Rows are points. Examples show where two turns around zero, p and q, send a point. Write where each new point lands after one turn and then the other. Backwards means that the second turn is done in reverse. Each puzzle has new turns, and all numbers are rounded.
In the rows, 128 means zero.

Turn p:
[ 89 120 149] => [137 119 171]
[105 164 103] => [133 176 138]
[145 139 155] => [156 114 115]
[137  92 101] => [ 84 117 120]
[163 125 131] => [129 114  96]
Turn q:
[128 154  88] => [127 171 108]
[153 126 167] => [113 109 167]
[107  95  89] => [173 130  96]
[114 127 140] => [120 113 121]
[139 138 156] => [107 117 149]
Where do these land?
p, then q: [152 101 118] => [151 122  99]
q, then p: [153 134 113] => [156 134 120]
p, then q: [116 131 151] => [130 119 152]
p, then q: [ 85 116  87] => [ 79 101 104]
q, then p backwards: [115 123 174] => [131  82 141]
q, then p backwards: [147 164 124] => [108 130  92]

Turn p:
[121 113 165 102] => [128  81 125 139]
[116 144 160 126] => [100 106 115 128]
[119 131 121 182] => [104 170 123 155]
[169 125  78 110] => [168 153 163  95]
[116 128 115 119] => [141 131 115 122]
Turn q:
[149 110 133 118] => [138 129 106 146]
[103 180 112  98] => [124 152 133  66]
[133 168 125 114] => [128 162 132 102]
[119 110 122 179] => [101 104 158 158]
[149 103 135 170] => [116 120 141 178]
[142 115 110 110] => [121 128  97 129]
[102 109 159 106] => [168 100 127 118]
Where do these land?
p, then q backwards: [113 135 161 137] => [132 105 101 141]
p, then q backwards: [163 155 124 143] => [115 167 114 145]
p, then q: [129 121 133 147] => [124 127 149 129]
q, then p backwards: [171 149  72 103] => [ 87 180 115 166]
q, then p: [ 79 121 124 110] => [166  94 139 135]
p, then q backwards: [130 126 137 101] => [105 114 132 120]
p, then q backwards: [111  89 146 156] => [162  98 140 155]

Turn p:
[152 112 102 160 146 134 114 122] => [129 117 138 132 138 148 167 157]
[ 79  97 144 113 116 104 146 116] => [ 90 157 123 126 117  81 127 107]
[119 129  92 122 125 130 134 104] => [122 135 128 142  97 141 151 118]
[137 147 127 139 154 110 133  97] => [133 137 171 148 131 139 135 123]
[112 140 194 114  63 119 172  98] => [ 67 137 143 111 109 117  46 104]
[138 122 122 117 127  95 121 203] => [180 130 107  99 126  86 120 163]
[133 102 109 105 156 134 119 128] => [141 130 123 111 133 126 169 110]
[133 132 132 126 132 166 138 157] => [140 134  95 115 147 151 117 131]
[141 128 130 111 116 181  99 106] => [115  86 107 125 136 164 134  98]
[136 173 130 173 145 107 106 148] => [162 118 148 171 147 127 112 168]
Turn q:
[117 175 129 113 116 123 111 108] => [138 134  99 122 112 100  92 127]
[114 110 126 110 109 156 134 132] => [132 146 142 150 117 124 138 156]
[136 141 135 119 111 128 100 161] => [149 117 141 149 149 106 107 125]
[143 102  68 182 158 126 175 127] => [ 73 125 114 110 163 199 148 143]
[179 111 119 170 156 148 183 116] => [ 74 135 132 139 129 196 144  94]
[122 134 148 121 142 138  82 110] => [131 133 154 102 113  94 108 118]
[137 119 135  99 107 102 105 119] => [164 101 135 125 106 123 118 135]
[112 125 120 120 162 119 162 144] => [139 154 111 115 150 148 158 123]
[ 92 133 174 119  91 113  99 134] => [151 106 127 140 113  62 141 131]
Where do these land?
p, then q: [151 122 136 113 145 139 133 105] => [128 155 136 127  98 126 136 118]
p, then q: [157 107 137 120 111 129 111 157] => [168 129 149 127 133 150 136 142]
q, then p: [ 56 117 142 112 128 132 142 148] => [169 175 152 115 104 128 105 154]
q, then p: [123 123 152 101 142  97 127 122] => [124 121 151  95 106 146 126 122]
q, then p: [148 151 138 144 101 149  99 107] => [106  97 126 151 127  87 132 135]
p, then q backwards: [109 125 127 121 132 103 123 189] => [ 81 159 130  96 116 115 110 136]
p, then q: [131 164  55 142 103 142 144 127] => [ 89 120 132 197 141 128 105 156]
p, then q: [161 127 150 121 196 150 105 130] => [122 169 152 106 112 168 139  78]
q, then p: [150 131 151 155 102 141 184 107] => [ 76 147 104 164 105 145 131 149]
q, then p: [141 116  69 139 124 106 133 106] => [139 119  67 111 139 132 149 116]
p, then q: [ 81 125 149 139 124 119 106 110] => [107 103 107  89 137 115 149 132]

Turn p:
[122 139  98  88 123  99 145 111  94 109 201] => [142 102  62 179 123 153 132  93 143 136 159]
[ 98 106  74  95 152  93 138 146  98 105 173] => [ 98 108  70 184 161 148 100 118 143 141 152]
[113 105 152 169 136 143 122 101 146 122 121] => [ 96 158 135 111 113 128 164 141 119 130 107]
[134 118 137 141  84 156  98 140 119 141 105] => [132 150 172 101 135 147 125 111 118  97 136]
[158 118 161 155 141 148 129 115 130 160 114] => [139 130 141  83 125 126 155 151  95 132 121]
[144 124 159 139 109 107 131 157 163 112 125] => [142 152 171 145 126 111 139 139 134 157 142]
[142 157 130 141 133 142 108 123 129  95 110] => [127 107 159 142 109 127 139 135 134 105 104]
[126 119 145 119 120 162 165 126 128 128  92] => [114 133 139 102  97  98 106 126 100 121 138]
[147 134 136 136 138 171 119 159 149 144 120] => [137 126 156 100 121 132 119 173 132 112 143]
[ 80 159 124 138 135  96 148 132 123 140 154] => [149 161  80 160 130 122 114 133 138 131 106]
[141 123 129 110 117 157 104 105 171 150  95] => [121 121 157  67 120 116 132 121 161 124 126]
[ 94 132 111  74 164  60 129 126  69 116 165] => [131  98  51 192 182 108 124  97 130 127 134]
[165 129 108 161 111 130 128 123 144 141  89] => [134 121 172  98 121 149 115 126 117 151  98]
Turn q:
[ 91 108 111 122 164 112 131 126 141 126 102] => [130 135 111 131  82 118 159 129 153 117 114]
[171 107 177 130 130 106 121 155 113 129 104] => [143 128 181 145 112  98  97 160 116 139 135]
[117 137 118 133 110 122 120 132 121 110 117] => [121 122 111 146 127 127 114 117 130 137 115]
[131 115 112 147 114 113 118  84 123 122 113] => [113  84 129 138 123 112 136  99 132 118 130]
[151 149 113 117 125 119 126 136 140 115 125] => [127 125 103 137 133 119 124 144 108 137 143]
[101 108 103 124 118 135 142 162  90 146 124] => [ 93 142 136 126 120 151 129 142 132 132  76]
[172 152 101 130 210 121 130  73 143 110 118] => [112 128 107 104 113  67 185 117 119 138 198]
[100 111 163 115 100 171 114 109 114 104 120] => [156 126 135 100 132 123  89  83 138 126  93]
[ 93 145 114 111 109 114 103  89 126 132 197] => [119 125  96 127 192 136 131 110 163  76 130]
[137 108 132 126 112 114 158 151 141 130 167] => [149 133 143 145 158 145 148 154 109 116 111]
[113 100 123 123 107 164 104 145 129 149 103] => [131 105 132  97 105 153 103 136 145 140  97]
[181 199 121 123 125 112 182 148 144 176 103] => [ 97 150 126 145 107 167 122 157  52 128 194]
[106 124 177 163 140 162 114 153 139 114 172] => [176 159 155 123 162 148 126 115 170 159 128]
Where do these land?
q, then p backwards: [165 151 157 110 137 135 124 181 136 171 150] => [136 107 129 158 131 156 134 197 147 159 141]
p, then q: [130 142 137 163 147  81 128 123 129 127 100] => [104 132 155 140  74 125 120 132 122 137 146]
p, then q backwards: [103 110 100 143 108 148 101 108 118 128 149] => [ 85 151 111 130 122 137 141 120 122 163 140]
p, then q: [ 93 106  83 126 101 149  85 123 125  92 154] => [171 130  93 109 135 152 147  69 152 146 126]
p, then q: [137 167 141 119 142 100 158 105 142 160 119] => [101  91 131 136 107 118 123 168  99 113 142]
p, then q backwards: [ 97  96 106 108 106 142 141 147 146  72 170] => [111 189 125 166 147  87 110 130 115 157 105]
q, then p: [129 159  98 140 126 109 185 125 120 117  75] => [133 163 103 134 111 165 110  84  90 102 101]
q, then p: [118 176 127 123 163 115 156 110 114 100  79] => [161 147  98 149 112 162 126  76 136 125  92]
p, then q: [166 150 130 146 137 128 142 104 138 111 109] => [130 108 164 132 106 136 105 132 108 117 106]
p, then q: [155 100 141  84 101 124 100 137 114 153 148] => [142 145 137  95 169 103 168 131 123 104 145]
p, then q: [143 113 163 113 142 145 120 154 168 163 112] => [147 168 125 138 139 118 119 182 122 100 137]
p, then q: [118  78 113 147 147 142 102 109  96 139 157] => [113 168 103  92 124 137 160 104 130 140  93]
p, then q: [112 115 168 142 108 147 122 136 118 131 141] => [120 163 117 143 157 124 123 110 106 133 135]

Turn p:
[122 106 125 139  87 156 121 140 144  77 113 160] => [155 147  90 131 127 136 135 109 166 150 121 177]
[ 93  83  97 147 107 175 153 100 135 113 110 167] => [164 152 112 156 158  92 166 139 135 152 122 185]
[142 147 112 118 164 139 106 147 120 130 137 105] => [110 132 135 144 129 173 126 133 106 111 122 109]
[ 85 139 153 110 122  97 132 167  99 129 139 112] => [137 115 147 143  95 112 109  78 127  92 123 110]
[173 154 106  88 104 150  84  89 124 144 119 142] => [120 146 137 115 143 163 120 132 112 211 120 105]
[113 140 150 157 127 108 160 149  96 117 111  92] => [150 126 136 140 131 111  99 124 158  75 140 104]
[114 110 128 141 109 111 153 159 134 131 146  80] => [110 136 101 137 123  97 135 109 146  83 125 100]
[141 175 115 115 122 145 101  85 154 120 148 144] => [115 130 133  88 167 156 116 119 102 167 108 141]
[115 101 175 138 138 113 143 144  98 115 154  91] => [151 107 111 129 112 117 136 104 127  76 165 100]
[135  86  83 172 145 120 102  82 160 149 102 184] => [145 129 114 113 120 110 157 213 110 166  90 170]
[158 153 131 123 127 136 131 135 125 153 147 158] => [ 99 104 128 136 132 134 100 133 114 157 141 134]
[135 128 140 100 158  79 164 144 119 123 129 115] => [107 141 159 116  92 116 115 127 122  90 163 118]
[140 141 148 115 153 134 114 122 157 161 110 116] => [102 101 159 115 132 148 151 144 137 136 123 111]
Turn q:
[131 147  97 177 145 126 116 125 156 109 121  92] => [106 163 116 102 116 143 157 106 155 156 157 122]
[109  88 120 124 118  85  91 108 113 112 133 113] => [160 142 158  97 115 103 133  97 119  92 141 120]
[ 91 134 137 122 111 168 110 116 153 116 151 153] => [ 97  94 140 114 132 136  99 104 148 125  98 106]
[132 142 113 101 163  88 159  92 119 153 157 159] => [127 126 165 112 140 125 158 197 130 104 109 147]
[ 91 148 110 125 155 126 166 145 136 125 123 119] => [112 128  96 110 129 105 160 148 135 147 102 120]
[155  97 118 178 134 164  95 144 113 100  94 110] => [117 172 104 129 144 147 106  79  98 143 172 111]
[157 112 171 127 127 104 171 139 108 180 136 138] => [162  98 128 172 132 125 134 187 109 122 155 123]
[115 119 136  95 157 121 105  78  98 131 134  94] => [149 171 170 136 151  96 132 127 148 103 109 112]
[121 157 162 155 104 140 105 149 125 103 123 159] => [103  94 121 154 123 161 138  83 114 121 123 124]
[111 163 108 143 121 142 121 130 130 173 105 173] => [ 71 110 153 141 104 125 128 142  99 157 119 137]
[153 146 153 109 158 131  99 156 168 124 164 138] => [ 96 116 106 145 132 141 116 133 176  81 142 151]
[154 100 129 109  86 139 165 145 144 102  90 105] => [182 117  90 123 140 126 101 110 122 170 132 155]
[145 112 110 100  87 130 161 137 101 137 133 112] => [180 133 117 130 107 132 102 150 110 143 107 135]
Where do these land?
p, then q: [141 144 127  95 103 156 159 138 144 158 136 154] => [103 102 163 120 119 100 147 149 131 119 139  90]
q, then p backwards: [ 88 141 167 159 137 147 145 119 161 153 121 152] => [147 135 160 124 120 151 132 131 145 198 133 118]
q, then p: [122 124 114 130 106 131 158  90 125 158 131  97] => [ 90  97 129 129 116 131 124 131 156 137 135  89]
p, then q: [151  91 147 115  95 106 139 141 159 118 152  88] => [153 131 136  78 103 115 136 139 166 146  89 136]
p, then q: [ 84 128 156 130 132 108 117  90  94 104 100 104] => [171 143 125 161 162 157 124 127 155 119 145 168]
q, then p backwards: [123 111 121  98 154 142 119 120  91  87 158 130] => [104 155  98 155 132 116 123 120 133  98 133  82]
p, then q: [137 125 144  96 135 120  81 122 154 116 153 148] => [145 122 151 137 132 115  85 146 109 148  90 122]
q, then p: [116 102  96 103 138  88 125 165 154 118 159 134] => [116 184 120 117  89 131 120  92 127 149 128 153]
p, then q backwards: [138 161 124 161 135 146 165 109  84 121  97 128] => [171  87 157 102 142 147 135  95 126 150 135 121]
p, then q: [106 136 105 130 140 150 108 155 119 123  83 157] => [ 98 100 124 154 141 151 122 112 107 158 161 130]
p, then q: [150  96  99 137 136 157 149 138 145 141 134 152] => [ 97 110 109 107 102 132 147 154  99 131 125 111]
p, then q backwards: [128 135 144 107 157 167 129 139  88 161 121 143] => [150 137 175 154 103 129 127 110 116 160 112 147]
p, then q: [163 127 172 114 166 100 111 109 165 102 132  84] => [160 125  94 122 146 116  85 129 168 122  64 125]
p, then q: [142 146 112 176  89  99 129 146 104 158  86 155] => [107 124 122 136  80 104 122  91 128 122 191 158]
p, then q: [128 153  93 168  97 104  86 139 133 101 156  95] => [110 190 133 119 125 106 121  87 121 158 107 169]
